Each row of a before or after table is a point. The points were changed in one or more steps. Then noise was added and the rows were shuffled. The steps act on how far a point lies along the listed directions, d1 being the first. What was done? A step turns or swaps two directions, mirrors them in a line or flattens them onto one, adds a multiple of one to another, or multiplies one. Angles are multiples of 10 degrees, from the lower direction toward the higher: turns from -170 to 170, lines from 10 to 170 but not 90. Use the fewest steps. Two steps may share a direction if one is a turn and the other turns, adds or multiplies; they go together, in the order done. Otherwise the lowest direction goes first.

Directions:
(1): [1,-16,59]
(2): [-47,37,11]
Before (14 x 3):
[[31,-35,9],
[17,-15,-23],
[33,-8,-5],
[-18,16,-5],
[-7,8,5],
[-9,3,1],
[30,-30,3],
[-15,12,6],
[-32,15,9],
[-7,14,8],
[-34,24,23],
[-21,21,12],
[38,-32,-12],
[-18,26,-13]]
After (14 x 3):
[[-71,48,19],
[99,-81,-24],
[-84,71,23],
[-59,50,13],
[82,-71,-22],
[-22,19,5],
[-23,10,7],
[-24,26,8],
[48,-41,-16],
[70,-35,-11],
[-42,31,10],
[-38,31,9],
[-47,49,13],
[78,-64,-18]]
Steps: multiply d1 by 0; multiply d2 by 2.5

Directions:
(1): [-4,36,-8,-10,5,49,-49,61]
(2): [-28,37,-49,-56,6,-22,-20,-38]
Before (12 x 8):
[[10,-16,-16,-22,-7,-44,15,-56],
[28,-24,28,8,-21,-17,31,-4],
[-1,29,-2,0,20,13,-6,18],
[-4,-11,-13,-23,-2,-57,47,-83],
[-15,-25,3,-3,10,-22,17,-21],
[-20,62,-58,-63,-1,-31,-31,-23],
[-8,26,-16,-4,2,41,-49,31],
[22,-4,46,32,-11,44,-7,43],
[-18,0,-29,-26,8,-27,30,-58],
[28,-63,38,51,7,-17,74,-36],
[8,24,-17,3,-20,-28,3,-13],
[1,-7,-2,3,-2,6,-1,7]]
After (12 x 8):
[[-12,37,-19,-11,3,51,-61,41],
[5,29,-22,-4,-19,-33,1,-22],
[4,-6,-1,5,0,8,-2,11],
[4,-15,-26,-33,-6,-59,21,-78],
[34,-35,39,23,-23,-17,44,-5],
[-40,89,-91,-103,3,-43,-47,-45],
[-16,-29,3,-3,11,-28,23,-29],
[34,-16,68,56,-12,60,-4,66],
[-2,34,-4,-2,23,16,-11,23],
[40,-90,62,79,3,-22,96,-37],
[-27,7,-44,-43,9,-42,32,-80],
[-12,-12,-25,-39,-2,-79,56,-113]]
Steps: multiply d1 by 1.3; multiply d2 by 1.6

Directions:
(1): [-43,-63,24,17,24,44,30,-26,32,11,12,-54]
(2): [-1,-21,44,-6,7,-10,66,8,-29,42,28,68]
Before (9 x 12):
[[-46,-74,67,-4,21,4,103,-14,-6,68,37,17],
[4,-6,-22,25,-6,56,-63,-19,55,-45,-48,-100],
[21,-2,-22,16,23,-5,-42,5,41,-25,-8,-19],
[-36,-55,25,-2,34,2,50,-24,3,20,9,-37],
[-6,-21,50,8,12,-9,60,-13,-26,12,30,71],
[-38,-49,25,31,8,24,58,-33,24,27,1,-50],
[-8,-30,26,-14,-3,24,29,14,9,-3,15,15],
[38,23,11,-20,-7,-29,5,31,-36,24,17,56],
[-11,-3,-47,8,-2,40,-57,-10,50,-26,-23,-97]]
After (9 x 12):
[[-5,5,-35,-7,11,-11,-36,-13,16,-28,-26,-74],
[45,34,-4,-25,-11,-33,-16,34,-32,15,6,47],
[-10,6,-34,21,-10,14,-33,-29,32,-24,-35,-83],
[29,62,-29,0,-16,-27,-55,-5,-15,-55,-17,16],
[13,58,-75,-13,-28,-35,-95,-2,18,-47,-45,-72],
[1,-45,22,14,39,4,16,1,34,12,15,11],
[-47,-73,21,10,26,56,50,-15,38,33,15,-54],
[11,8,-18,-19,-14,11,-29,13,16,-40,-12,-9],
[-32,-81,56,33,23,74,45,-27,41,20,-3,-49]]
Steps: mirror d1 and d2 in the line at 150 degrees

Directions:
(1): [5,-13,-30,-4,6,69,5,29,-18,17,-11,-52,-7,-91,-19,-1,-53,24,-52,4]
(2): [-39,30,-12,-7,-10,28,96,33,51,-28,9,25,-36,-8,-42,29,-1,19,47,-27]
Before (9 x 20):
[[-8,12,-24,1,-2,45,38,36,24,-38,-9,-32,-19,-47,-31,21,-17,16,-30,-2],
[-3,-13,-7,-13,-4,35,24,11,8,-9,5,-18,-26,-21,-32,21,-21,28,-2,-15],
[43,-20,28,3,1,-99,-113,-64,-32,16,-7,2,40,88,50,-46,26,-45,-3,41],
[1,14,14,6,3,-11,-5,-2,9,-8,0,-9,-16,17,-5,-19,9,-12,-7,9],
[-3,0,15,6,19,-23,-13,0,24,-9,7,5,11,25,14,11,32,4,25,-1],
[-13,1,-25,-19,-10,50,16,25,15,11,-17,-37,-25,-64,-30,20,-44,21,-28,-8],
[-8,6,-17,-18,-10,69,53,41,3,4,-19,-28,-19,-60,-42,8,-21,31,-5,-22],
[-17,33,26,-16,-14,-40,40,3,58,-30,28,56,-26,73,1,19,39,-3,49,-15],
[-26,4,-1,-8,0,-24,19,-6,-2,-15,15,33,-4,31,-13,11,18,4,20,12]]
After (9 x 20):
[[10,-15,1,6,24,8,-33,8,1,8,-1,-31,16,-24,14,2,2,12,-15,8],
[5,-11,-52,-13,2,85,16,41,-9,20,-19,-82,-19,-120,-44,-12,-90,30,-60,16],
[-1,-18,-8,-6,9,-14,-34,-15,-39,8,5,-2,14,-1,4,-6,-3,2,-28,29],
[-23,22,15,-15,-19,-41,19,-12,45,-16,-1,37,-19,60,-7,25,29,-11,49,-16],
[-3,19,15,8,-5,-45,7,-8,33,-51,3,24,-2,64,2,14,47,-18,19,1],
[-3,16,31,-11,-17,-41,15,-13,14,-12,-5,41,2,76,0,-1,58,-10,57,-20],
[4,11,9,5,4,4,-6,4,4,-4,-2,-21,-16,-2,-7,-21,-3,-6,-19,10],
[45,-22,17,-9,7,-20,-96,-18,-35,26,6,-27,22,4,47,-25,-6,-8,-67,31],
[3,-11,19,-8,-7,-26,-4,-20,9,-15,12,16,-12,52,-6,13,21,5,27,-10]]
Steps: turn d1 and d2 by 130 degrees

Directions:
(1): [15,-18,7,13,24,-56,-49,27,-31,27,31,2,34,29,-15,24,-58,28,31,-2,27,52,-30,11,-12,7,34,-44,46,35,-84,10,-19,-50,29,11,-11,9,45,-42,12,48,-6,-53,-56,1,51,0]
(2): [-51,4,29,0,-8,53,-39,-5,-75,29,42,-11,-3,-13,42,-19,59,-15,-13,21,-33,-32,-57,30,3,-5,11,-22,10,58,8,-2,77,19,0,53,24,-2,-7,-61,50,-19,13,-13,-43,-23,-34,-42]
(3): [36,-34,-14,8,1,23,-17,-8,52,52,-27,-22,-3,27,-11,-1,32,-6,5,-35,-13,-52,5,50,31,-14,-3,23,24,-11,-25,32,21,58,56,13,-20,-62,11,35,5,121,7,35,-52,-20,-26,21]
(4): [43,-3,15,37,17,-39,10,30,-33,17,53,-1,5,49,-7,-24,61,-22,-36,-87,14,-8,-5,-22,69,21,6,56,-1,-48,0,-34,6,-49,1,-11,-20,55,-9,36,52,-47,2,1,-50,-23,-9,29]
Before (8 x 48):
[[-2,-22,3,-13,14,3,-51,-12,4,23,-22,1,12,-18,7,30,-31,29,16,60,-1,14,-23,31,-33,-30,4,-72,44,56,-78,41,20,27,49,28,-27,-57,13,-46,-15,62,-8,-17,-17,8,33,-12],
[-21,45,22,15,14,-40,25,26,-73,-10,63,18,6,-9,19,-11,12,-4,-42,4,7,35,-38,-37,2,29,3,4,-23,12,20,-72,-3,-80,-55,-6,5,48,-8,-15,66,-121,-4,-22,11,2,12,-9],
[16,6,-40,-38,-36,9,66,-13,101,-33,-62,-10,-23,-32,-5,13,-27,18,31,35,-5,-14,58,-15,-28,-13,-19,21,-28,-30,37,41,-56,71,-29,-39,-26,-41,-16,28,-74,18,-14,24,102,16,-9,44],
[27,14,-2,-1,-3,-60,50,5,29,-37,3,18,-11,-6,-1,-4,-21,13,32,-1,13,29,12,-47,7,2,-19,42,-21,-63,42,-31,-44,-26,-14,-13,-3,39,-15,46,-34,-64,4,3,63,11,10,19],
[13,-15,-8,-14,-16,8,-16,-20,25,14,-20,-19,-11,-10,-17,5,-14,-1,10,11,-31,-13,-4,29,-20,-4,5,-6,6,4,-2,37,4,35,3,-6,-3,-42,-10,0,-9,65,-20,20,17,-3,-17,2],
[5,2,19,35,13,-38,-26,14,-37,13,29,4,13,36,10,3,8,6,-6,-39,16,4,-5,-16,14,23,9,7,5,10,-17,-22,4,-45,0,5,-16,33,9,-10,45,-41,11,-48,-31,-36,14,3],
[25,-4,-11,8,23,-87,-16,25,16,15,-13,10,19,15,-32,18,-74,41,24,-8,43,52,28,-19,-18,22,7,-14,17,-10,-39,-8,-59,-17,12,-16,-26,21,35,9,-31,27,-17,-17,12,1,39,34],
[55,38,5,11,-40,19,42,1,30,-2,-21,-5,-34,16,-1,-36,81,-39,-53,-62,-10,-52,23,-34,47,11,-13,77,-25,-62,69,-27,7,14,-19,-28,-14,29,-24,56,-2,-49,-14,66,6,-12,-43,26]]
After (8 x 48):
[[59,-23,-11,38,30,-37,-8,23,27,78,12,-14,14,49,-14,2,26,1,-20,-65,4,-29,-17,45,49,9,2,37,26,-15,-52,-9,0,-8,48,4,-42,-52,33,49,64,106,-2,25,-83,-25,1,42],
[34,41,26,14,-35,11,14,11,-22,4,13,-2,-21,8,9,-29,65,-29,-47,-45,-4,-25,-9,-36,37,13,4,44,-10,-28,40,-33,18,-19,-25,-6,-8,49,-10,8,21,-72,-11,26,-16,-14,-19,3],
[-74,31,4,-46,-56,92,37,-31,-9,-18,-8,-15,-36,-66,69,-19,73,-17,-2,76,-61,-63,-10,10,-26,-15,-18,1,-37,45,93,16,55,98,-62,26,18,-28,-47,-56,-12,-68,2,12,79,-17,-67,-21],
[38,-18,11,38,22,-61,-38,22,-11,35,15,-5,22,63,-13,13,-15,17,8,-58,26,11,-1,3,23,22,17,7,24,6,-54,-6,-15,-47,28,-2,-35,14,32,3,38,24,5,-47,-59,-39,31,19],
[-30,-1,22,10,15,-18,-62,18,-66,50,36,-3,17,0,18,-7,3,22,6,17,4,12,-35,20,-11,12,21,-34,31,58,-31,-7,40,7,15,46,-4,10,25,-64,31,18,0,-27,-42,-32,-5,-17],
[-7,0,-7,-19,6,-9,-4,-15,25,-25,-36,17,-3,-37,0,28,-53,28,5,71,12,33,13,-12,-44,-23,-14,-58,8,19,-25,17,-14,9,6,-8,-19,-27,-9,-21,-46,-17,-15,-15,53,28,43,-7],
[-16,15,2,-23,-24,6,11,-19,-1,-26,-6,1,-17,-35,-8,-4,-23,-5,2,39,-27,13,-2,-7,-37,8,1,-12,-22,5,34,13,-5,8,-42,-16,16,-2,-26,-19,-10,-34,-23,8,65,13,-7,-12],
[-7,-8,23,7,-8,15,-16,-3,-28,42,44,-10,-9,-1,40,-19,66,-2,23,-2,-32,-41,-55,25,33,-12,-6,30,11,7,20,-15,65,33,27,59,13,-9,-11,-5,34,6,24,4,-30,-32,-41,-14]]
Steps: add 0.7 times d4 to d1; turn d2 and d3 by 170 degrees

Directions:
(1): [45,64,-6,4,-30,-17,-29,-13,-30,8,16,-29,-41,-10,-27,-22,26,20,9,-9,-71,34,-12,51,31,10,-3,13,15,-13,27,64,-2,56,23,-16,-39,-12,13,4,-17,20,-7,-38,44,77,-25,-32,1,-28,13,-46,-1,-4,-6,10,-25,-40,39,-18,1,26,-39,-7]
(2): [5,15,-53,29,-2,38,-7,-25,-39,20,12,22,-9,8,-7,27,50,3,38,47,15,19,26,38,-24,-17,48,-13,-12,31,-67,-2,-19,11,-6,-22,-35,-11,35,56,17,-12,54,1,-11,59,31,7,22,37,-28,-10,-4,-48,-34,-34,7,48,-52,50,15,0,5,-3]
(3): [-15,-24,11,12,-31,-10,-3,8,9,1,22,11,-18,45,-29,-78,10,9,-4,-9,23,12,53,-23,18,-32,15,18,25,64,26,-28,-26,-7,13,3,-1,32,-21,-44,35,-41,-15,-41,-1,-6,-45,-4,-16,7,-10,1,53,-49,-92,-8,-14,-6,4,20,-9,-41,-66,-21]
(4): [20,-29,-4,-22,-9,-27,27,-3,13,37,-56,-20,-38,-3,5,-5,-29,-12,-33,-121,-25,47,-25,-18,7,-11,40,14,-19,7,-86,-11,-6,25,-38,-40,-14,-1,13,-26,1,-38,17,7,-21,-7,-1,-21,25,-41,30,-21,-13,-18,27,-5,-14,45,7,36,-3,-19,-19,10]
(5): [22,-18,-1,4,-45,25,30,-52,-31,-50,4,58,-11,45,-42,-15,-37,-4,-16,14,3,-1,-55,-54,-3,-23,22,37,-3,33,13,54,-5,41,29,47,43,-48,10,1,26,-8,-5,-8,2,8,13,8,-17,-27,-2,-8,-3,-14,32,-4,68,-10,3,30,34,4,17,72]
(6): [39,-12,0,24,7,-11,26,-86,4,-16,-8,-10,-9,40,-4,8,7,35,-4,6,-53,-19,56,21,30,-49,35,-26,-15,-28,15,-35,44,12,-21,8,-36,19,-37,34,4,-8,46,-17,48,-69,-30,9,35,14,8,40,-12,44,18,36,-6,-37,-17,34,23,-19,-8,25]
Before (9 x 64):
[[16,-39,-24,26,-29,18,52,-34,-25,-8,9,57,-13,47,-19,-5,-10,-21,-16,21,36,7,-11,-12,-31,-30,59,17,-18,43,-43,0,-10,25,-17,22,0,-35,35,-1,56,-50,24,0,-34,13,12,24,10,15,18,-15,30,-52,-8,-16,54,35,-42,78,29,-7,-10,31],
[6,56,-24,-3,3,-18,-53,30,-14,29,11,-64,1,-48,11,-6,50,-3,27,20,-38,2,23,82,23,39,-32,-21,-5,-41,2,8,-12,11,10,-15,-56,19,10,27,-20,74,-9,-20,59,69,-34,-14,2,20,13,-34,-29,8,-18,23,-47,-45,29,-17,-16,30,-15,-40],
[-35,5,-47,-1,13,43,12,49,-6,7,-12,9,44,-26,18,68,-3,-45,37,55,58,-14,-105,-20,-40,37,-11,-5,-19,39,-76,43,-56,-8,-12,-11,41,-51,59,36,8,46,12,47,-70,62,99,19,-5,2,-9,-19,-23,-32,28,-44,50,68,-42,-17,8,29,71,3],
[70,29,-47,21,-24,42,14,-76,-25,1,-18,11,-35,10,-16,41,13,1,-11,-36,-29,26,-33,22,-10,-27,56,-2,-31,-12,-93,46,3,51,-38,-24,-15,-34,69,70,0,-15,35,0,4,56,54,-12,25,-20,-17,-37,-33,-11,35,-10,28,48,-21,88,40,18,12,57],
[37,39,16,-12,13,-47,-29,-27,3,9,-30,-64,-6,-30,25,47,10,19,21,-37,-70,-28,44,71,51,11,-3,-38,3,-85,-2,-20,45,15,-36,-30,-53,40,-44,23,-39,3,25,-6,32,-38,-32,-8,59,-1,20,1,-33,54,50,49,-67,-48,21,-47,12,-13,-13,4],
[-18,-22,12,7,34,-23,2,20,58,10,6,1,48,-5,16,-6,6,12,-9,29,13,-40,47,-14,0,9,-29,-2,3,-28,69,-27,32,-56,-3,19,18,37,-27,-33,-13,27,0,-7,16,-40,-29,12,-10,15,21,39,18,30,-24,16,-22,-22,18,-32,-3,-24,14,-5],
[-21,-55,38,15,-34,-11,43,-41,9,-63,-4,50,-16,52,-19,-53,-56,18,-34,-13,6,-11,26,-72,-8,-18,-1,15,8,8,33,13,1,-6,27,73,45,-18,-37,-31,26,-14,-24,15,10,-78,-4,6,-24,0,0,32,31,19,0,12,52,-24,-3,32,25,-24,-11,53],
[9,0,-8,-43,-13,8,-6,42,-11,-8,-3,26,-13,-33,4,16,-41,-26,-22,-24,7,13,-99,-29,-24,48,-14,58,-5,14,-41,43,-27,28,32,9,42,-45,41,-25,19,19,-25,4,-20,83,56,-22,-15,-45,23,-61,4,-33,56,-34,46,30,20,-5,-1,46,22,15],
[22,-17,-5,-21,-18,-15,25,38,26,26,-6,12,-20,-8,10,-2,-36,-31,-32,-87,2,26,-45,-19,-6,24,13,22,-5,32,-54,33,-19,-6,-26,-22,12,-35,19,-31,1,-26,-23,-11,-26,43,9,-20,5,-16,21,-12,14,-36,30,-16,-6,36,-7,5,5,0,-21,13]]
After (9 x 64):
[[19,14,-39,-18,47,4,-14,13,-2,37,-19,-23,-6,-55,49,79,20,-4,12,-9,-28,8,-12,62,-22,33,16,-10,-32,-37,-99,-29,6,1,-23,-42,-44,-1,36,40,-1,24,51,18,3,56,56,-13,43,11,19,-30,-20,-3,51,-21,-9,51,-29,17,-8,36,26,-25],
[-11,-24,-14,9,0,-27,16,42,12,53,-2,-16,-16,-2,17,-16,16,-23,-16,-38,31,27,31,29,-17,0,31,-4,-5,21,-56,-47,-19,-7,-43,-35,-39,16,26,-39,28,-54,7,1,-40,17,-18,0,20,18,31,-28,45,-53,-53,-16,-28,46,-20,37,-19,-17,-53,-49],
[7,-23,7,1,-7,-7,22,-7,32,-22,-5,36,29,9,-13,-7,-27,0,-27,14,3,-24,-28,-51,-8,11,-15,34,-4,-14,58,39,26,-9,18,43,53,-17,0,-36,-6,27,-12,-5,13,-7,-7,10,-23,-26,34,10,4,22,24,11,31,-19,30,-15,20,-9,37,53],
[4,22,-17,-2,34,-6,-9,54,34,42,28,-20,18,-43,42,46,24,-17,14,0,4,-13,15,53,-15,47,-16,-30,-2,-14,-27,0,2,-49,-32,-36,-27,-5,8,20,-27,14,-4,0,-2,44,14,-7,21,44,1,15,6,-2,8,-7,-43,16,-31,-30,-9,21,-2,-36],
[-28,-35,40,-23,-4,-52,23,37,39,9,-49,-21,-32,-25,27,-31,-55,-2,-45,-121,-16,35,7,-38,-6,27,-18,4,1,-30,-37,4,-8,-15,-11,2,13,3,-15,-63,-18,-10,-33,39,-19,-47,-1,-26,-6,-29,31,-4,12,22,21,6,-13,19,25,-3,-16,-11,-23,-3],
[13,8,-76,36,15,34,26,-37,-16,31,-24,-16,10,9,16,70,41,-1,51,43,-7,4,-19,40,-9,-25,58,-36,-37,29,-112,0,-28,14,-48,-43,-40,-22,41,79,18,18,89,18,-27,40,66,15,51,27,-4,-1,-28,-23,5,-26,12,64,-75,46,24,2,32,3],
[17,16,34,9,-23,-14,-18,-52,-7,-58,24,2,18,29,-17,0,-5,25,25,55,-27,-71,49,15,52,-15,-15,-14,28,-36,91,-4,37,9,14,43,3,33,-64,8,-2,3,-7,-30,43,-60,-48,18,17,15,-7,26,2,44,13,50,-12,-91,20,-46,34,-26,-13,39],
[11,12,-27,13,-31,21,-8,-36,-40,-39,23,16,9,19,-30,-17,15,-4,16,68,-8,-28,-7,11,13,-4,-7,6,-9,2,26,28,-14,26,34,51,3,-18,2,38,25,59,-4,-23,53,35,-19,15,-19,22,-6,-14,-25,-1,1,21,36,-49,10,26,23,19,13,36],
[30,19,-27,34,8,4,-17,-33,27,42,6,-41,-25,12,8,-7,65,22,4,-27,-13,12,99,64,16,-39,38,-37,-7,-3,-53,-55,4,-16,-59,-56,-62,57,16,42,4,-36,32,-29,17,4,-10,-12,31,33,-26,-1,16,-12,-77,3,-54,30,-28,72,0,-27,-58,-35]]
Steps: multiply d1 by 0.4; turn d3 and d6 by -60 degrees; turn d2 and d3 by 40 degrees; turn d4 and d5 by -110 degrees
